Rows are points. The points of each table are mixes of a few directions, plus a little noise. Count the directions of each table, and those that both share. Where both have some left over, give the other angles between the two spaces (their principal angles), to ten degrees, smallest first.
In the rows, zero is written as 128.

First:
[[123  81]
 [121  59]
 [132 159]
 [136 201]
 [129 131]
 [135 190]
 [122  76]]
Second:
[[134 185]
 [135 187]
 [126  98]
 [119  46]
 [126 126]]
Directions: first 1, second 1, shared 1

First (8 x 4):
[[124 159 129 123]
 [107 188 181  95]
 [143  81  85 155]
 [120 125 173 104]
 [120  44 204  95]
 [137 130  93 146]
 [125 186 112 131]
 [152 111  46 175]]
Second, 5 rows:
[[126 140 158 149]
 [127 135 147 140]
 [124 148 180 161]
 [126 135 147 141]
 [136  82  10  49]]
Directions: first 2, second 1, shared 0; angles 60

First, 8 rows:
[[ 93 129 154 165 152 162 136 194]
 [176 119  96  90 116  98 143  65]
 [175 121  98  92 121  98 142  69]
 [166 123 101  88 107  97 122  59]
 [ 87 129 157 176 157 167 141 210]
 [ 80 145 143 133 101 134  73 125]
 [112 117 155 184 188 171 188 232]
 [127 139 115  96  88 102  84  64]]
Second:
[[125 162 155 126 120 183  76 185]
 [150 146 123 117 137  99 100  27]
 [131 167 161 140 144 183  82 171]
 [215 123 134 163 243 156 227 152]
 [ 86 131 140 135 102 144 103 173]
 [ 85 110 127 150 127  96 141 104]
 [151  87  88  97 100  97 183 136]
 [104 138 138 133 118 124  96 107]
 [108  87  87  91  61  71 143  96]]
Directions: first 2, second 4, shared 2

First:
[[135 180 187 245  96 230 201 174  71  93  93]
 [126 104 101  74 143  81  95 107 154 144 144]
 [127 120 119 111 133 113 117 121 136 133 133]
 [127 119 118 108 133 110 115 120 138 134 134]
 [128 126 126 125 128 125 126 127 130 129 129]
 [124 100  96  65 145  73  89 103 159 148 147]
 [124  96  91  56 148  65  84 100 163 150 150]
 [135 178 185 240  98 225 198 173  73  94  94]]
Second:
[[131 169 130 135 129 162 133 128 105 122 122]
 [122  45  80  36 150  20  75 100 195 162 152]
 [154 124 109 135 123 164 171 186 132 154  56]
 [125  19 143 163 107  74 159 164 175 135 113]
 [123 177 156 167 121 173 138 120  90 103 139]
 [136 167 157 191 112 195 172 159  92 111 100]
 [123 201 119  97 145 151  93  86  97 118 158]
 [109 122 129 101 138  86  84  80 136 117 183]]
Directions: first 1, second 3, shared 1

First:
[[116 104 116 150 185 107 114 152 141 125 100 143 133 144]
 [145 103  76  98  98  67 100 153 143 156 146 154 145  80]
 [136 141 118 116 102 110 124 118 132 141 140 125 133 100]
 [119 182 184 148 125 186 160  78 110 111 124  87 111 148]
 [108 221 194 184 170 159 155  56 126 121  92  71 116 133]
 [133  90  89 115 131  90 106 162 141 141 130 155 139 114]
 [111 220 203 169 143 185 164  53 114 115 107  67 110 141]
 [149  28  68  75  92 110 106 206 127 127 163 186 137 137]
 [137  66 104  96 105 140 123 173 120 117 150 161 128 151]]
Second (9 x 14):
[[124  82 147 121 132 162 110 182 114  90 161 146 120 170]
 [118  95 172 134 144 201 128 169 103  75 152 133 111 196]
 [108 130 170 168 190 131  83 173 128  91 141 128 126 150]
 [120 139 142 146 152 126 118 130 128 121 125 124 127 130]
 [140  85 131  92  81 197 167 131 103 112 143 136 112 174]
 [107 187 157 181 193  95 106 108 143 130 101 103 134 108]
 [141 145  55 113 112   7  90 120 165 188 117 143 160  29]
 [154 121  74  78  51 114 173  83 129 172 117 132 131  98]
 [137 168 105 117  92 114 176  56 134 171  92 106 129  98]]
Directions: first 3, second 3, shared 2; angles 50
